Rows are points. Examples show where two turns around zero, p and q, send a point. Write where each new point lands after one turn and then the other. Backwards means that the second turn is done in reverse. Each puzzle has new turns, and all numbers are rounded.

Turn p:
[  6 -30  -5] -> [  6  16 -26]
[-26  14  19] -> [ -9 -34   4]
[ 12 -15  13] -> [ 20   2 -12]
[  7  31 -27] -> [-17  16  34]
Turn q:
[-48  11  -3] -> [-12  21  43]
[ 5  5 30] -> [  6  25 -17]
[  3 -16  14] -> [20  5 -6]
[5 9 1] -> [-8  2 -6]
[19 13 -3] -> [-13  -6 -18]
[ 15 -22 -38] -> [  7 -46   4]
Where do these land?
q, then p: [ -6 -18 -18] -> [ 20   0 -16]
p, then q backwards: [  2  -9 -14] -> [ 0 12 12]
q, then p: [24 35 26] -> [-45   7  20]
p, then q: [  4 -16  28] -> [  7 -29 -13]
p, then q: [-25   8 -22] -> [ 2 16 30]

Turn p:
[  5 -10  -2  15  -9  13] -> [ 4 10 -6 18  6 10]
[ -6  -1 -11 -13  10 -21] -> [  8 -16   4  -9 -17 -13]
[  9  -7  15 -14  -7  17] -> [-8 16 21  0  4 12]
[-21   1 -22  -5   8 -27] -> [ 14 -22 -14 -11 -25 -11]
[19  0  3 15  3  3] -> [ 0  2  1 15 18 -7]
[  3   7  19  -4 -18   4] -> [ -7  24   3 -10   7   0]
[ 1 -5 25  9  1 17] -> [-24  14   2  11   8   7]
[-10  16 -27  -3  14  -6] -> [ 13 -30 -11 -13   0   2]
Turn q:
[  3  -7 -25  -4  11  18] -> [ 17 -22   6  -3  -7 -16]
[  7  -2  17  -4   5 -11] -> [-3  8  6 12  7 14]
[  8 -17   9  11 -23  -7] -> [-15  23  11   6   1 -15]
[  8  -5  10 -14  -7 -17] -> [ 3 17 10  3 16  8]
[ 13 -23   0  13 -12   8] -> [ -9   6  18  10  -8 -22]
[  3   9 -12  26  22  -5] -> [  8  -8 -24  21 -16  -4]
[ 1 20  4 -6  4  4] -> [ 6 -1 -5 -9 -8 17]
[-23  20   3 -16 -13  -5] -> [ -4   4 -14 -29  12  13]
[-21   5  -8  -7  13  15] -> [  0 -27  -8 -13   2   2]
Where do these land?
q, then p: [-16   1   2  11 -16 -12] -> [  6 -18 -10 -17  -7   1]
p, then q backwards: [  9  -3  -5  16   0 -12] -> [  1  -9 -14   9   6 -10]
q, then p: [-3 -5 11 10  9  5] -> [ -3   4 -13   7  -8   7]
q, then p: [ 15  -6   1 -29 -13   8] -> [-23   9  22  -9   8  -7]
p, then q: [ -9  -9  -5 -23  -5  22] -> [-14  -7  21 -16 -15   8]
q, then p: [ 15   6 -12  -1 -11  12] -> [  6  17  10 -11   5 -10]
p, then q: [ -7  -5   0  14  48 -16] -> [-22   3  -7  16  29 -35]
q, then p: [ -1  10  -2 -16   0 -10] -> [ -1 -10  14  -1  12   6]
p, then q: [ -5  11   9  16 -12   4] -> [ 16 -11 -15  -7  -2   0]

Turn p:
[ -4  -5  -2  -8   0 -14 -12   5] -> [ 7  8 10  0 13 -6 -7  1]
[ -1  18  16  -3 -11 -18  12  -8] -> [  4   5  -2   4  -9  20 -26   1]
[ 8 -9 -7  6 -8 -8  6  6] -> [ -9   1  -2  -6  -2 -12  -8  10]
[-15  25  -8  12  13   1   1   3] -> [ -5 -23  -6   2  16  17  -2 -10]
[  6   7   3 -13 -12   5   9  -3] -> [ -6  15  -4  -5 -11   9  -2  -6]
[ -2 -12   9  -3  24  -4  -3   5] -> [11 -6 18  2  5  2 12 14]
[  1  -8 -20  13   1   9  -2  19] -> [-12 -13  -4 -15  10 -18   9   0]
[ 20   2  -1   1  -1  10 -21  -8] -> [ 13  11 -22   3   5  -7  13   2]
[  0  -5  -9   2   5   3  19 -12] -> [-19  -3   2  11  -8   3   5   6]
[-7  0 -5  4 10 20 -2 -8] -> [ -3 -10  -3   8  -1   1  20 -10]
[ -5 -13  24 -10 -21  -5  -6   0] -> [ 19  15  12  -2 -18  -9 -13  -7]
Turn q:
[ 21  13  16 -17 -17  -4 -19   4] -> [ -9  18   2 -31  -7  11 -15   6]
[ -7 -12  -5 -10   4   2  14  -1] -> [ 1 -6  6 16  0 -1  2 14]
[ 11  -7   9  11 -12  -4 -11  -1] -> [-15   8  -1  -9 -11   2   5 -11]
[ 18  11  12   1 -18  -1   0  15] -> [ -4   3   4 -17 -10  24  -7  -6]
[ 12   7  -1   5  -5  -8   5 -10] -> [ -2   0  12 -12   5   3  10  -4]
[-5 -5  2  6 24  2 -2 -1] -> [ 15   3  -1  11  -4 -17   1  -6]
[-10  -1 -16  -4   3  19   6  -3] -> [-1 -3 -1 19 18 -1 -8  2]
[-25   0   0  -1   7   5   7  -6] -> [ 10  -2 -14  15  10  -4   8   9]
[-15  -6 -16   8  14 -10  -1   3] -> [  6 -20  -8   8   1 -18   3  -3]
Where do these land?
p, then q: [ 1 -2  4  6 -8  1 -1 -9] -> [-9 -5 -1 -6  2  0  3 -6]
p, then q: [ 10  11   0  -9   7  15  -2 -11] -> [ 4 -5  9 11 18 11  0 -5]
p, then q: [-20   6   6 -13  -8 -10  -1   0] -> [ 0 25 -4 -7  4 -6  4 -6]
q, then p: [ -4 -18   5 -12  -2  -5  -3  -4] -> [ -2  -8   4 -13   3  -3 -16  -6]
q, then p: [ -4  -2  -9  -9   4  -9 -15   0] -> [ 2  7 11 -2 15 -6 -9  3]
q, then p: [-4 -5 -8 48  4 -1 23  6] -> [-18  -6  -7  32 -34 -11   6  14]
q, then p backwards: [ 16   2   3   9  18 -10   2   4] -> [-14 -11  16  -3  -7   9  -5   8]
q, then p backwards: [ -1   3   6  -4 -13  -8 -12   5] -> [12  7 -2  2 -7  4 10  9]
q, then p backwards: [  1  -1 -13  -4  -9   7  21   6] -> [-13   8   1   3  19 -10   9  -6]
p, then q: [  6   7   7 -12   8  20 -11   5] -> [ 6  2 23  6 12 11  0  6]

Turn p:
[ -3 -11   7  -8   5  -5  -5  -1 -11] -> [  6  -2   3 -11 -13   2  -5   0  -8]
[-7 13 -5  0 11  8 -8 -1  0] -> [ -1  -3  12   6   6  -7  -7 -13   1]
[ -7  -8   1  22 -12   6   3  -3   3] -> [ 0  9  8 -7 10  9  8 11 15]
[32  6  8 14 -5 -8 -2 -1 30] -> [-31   0 -31   0  10   8   0  -2  16]
[-6 -7  4  6 10 13  7 -4 -7] -> [  6   9  10 -10  11  -1  -6   3  -7]
[ -6  -4 -11 -11   3  12   6  -9 -11] -> [ 12  -3   9  -3   6  -9   8  -1 -16]
[-7 -9 -8 -6  3 -1  4 17 -5] -> [  5  -6   8   9  -5   5  -5  13 -10]
[  1   3   7  -3 -15 -23  -4   3  35] -> [-23   7 -16  16 -15  20  14  -6  11]
[  1  11   7  -7   1   8   7   3 -12] -> [17  3 -6  3  4 -7 -9 -5 -3]
[ -4  -2  -6  -3   2 -21   5  -2 -12] -> [  0   2   2   1 -20 -14   2  10  -2]
[  4   7  -3  -4  -3  11 -13  -1  -8] -> [  9 -14   2  -3   5  -3  -1 -10   4]
Turn q:
[ 10   4   8  -7   5   1  -3 -11  -8] -> [  7   1 -17   0   4  -7   1  -5  -4]
[ 4 -8 -3 -4 12  3  2  1  7] -> [ 5  4 -3 -7 -4  3 -1 -1 13]
[ -5   8  -2  -5   1   9   6 -11   3] -> [-5  2 -6 11  2 -8 -6 -2  9]
[ -5   3   0   6  11   5 -20  -5   4] -> [ 10 -12  -1   6 -12  -8  11   2   6]
[ -8 -26   7   7 -14   9  -2  -6 -10] -> [-17 -17 -12  -1 -11  19  -3   2  -7]
[ -3   7 -15 -10   3   6   2  -5 -11] -> [  5  -9  -1   8  15  -2 -10  -6   8]
[ -4  -4   1   2 -14  -9  -1  20  11] -> [-7  7 22 -5 -8  8  3 -4 -9]
[ -2  11 -37  10  -4   1   9   1  11] -> [  8   1  24  14   5  -1 -23  15  13]
[18 12 15  1 11 10 -1 10  7] -> [13 22 -7  6 -1  1 17 -2  1]
[ -1  -9  11  -2 -26 -14   0  -4  -3] -> [-16  -2   0  -7  -6   1  -8  -5 -26]
[ -4   3  14   0  15 -20   9  10 -10] -> [ -4   4   1 -21  17  -7  17   4  -3]
Where do these land?
q, then p backwards: [  5   9  10  24   0  11 -14  -7   8] -> [ -5  -2 -11 -13 -14 -19  16   9  -4]
q, then p backwards: [ -6  -8 -13  -8   0  10 -12  -5   8] -> [ -3  11   4  -4  -3  -6 -19   9  -5]
p, then q: [-16   8   1  -5  -2 -11   4  15   4] -> [ -1   3   3  14  -8   4   6  15 -14]
p, then q backwards: [  4 -10   0  -6   6 -24  -7  -2   2] -> [ -8 -15  12   6  -9  -3  -5  -9  13]
q, then p: [ 7 -7  9 -5  7  8  8  3 11] -> [  1   0  -2  14   9  -4  10 -10   3]
p, then q backwards: [ -5  -6   3  -3 -10   6  17  -2   4] -> [14  7  9  8  3  4  3  9 -5]
p, then q: [-2  1 -5  8  4  4 18  6  0] -> [ 9  3  8 -2  8 -1 15  6  0]
p, then q: [ -1  11  -3  -7   6 -18  -6  -8   3] -> [-14  -7   5   0  -3  -9 -10   6 -12]
p, then q: [  6  -4   7  -5   0   9  -8  -4 -48] -> [ 24  10  -8 -24  -7   5 -13 -26 -20]
q, then p: [  8   7 -10   6 -11   5   0   4   8] -> [  3  -2  -4  -5   5   2 -10  -3  17]
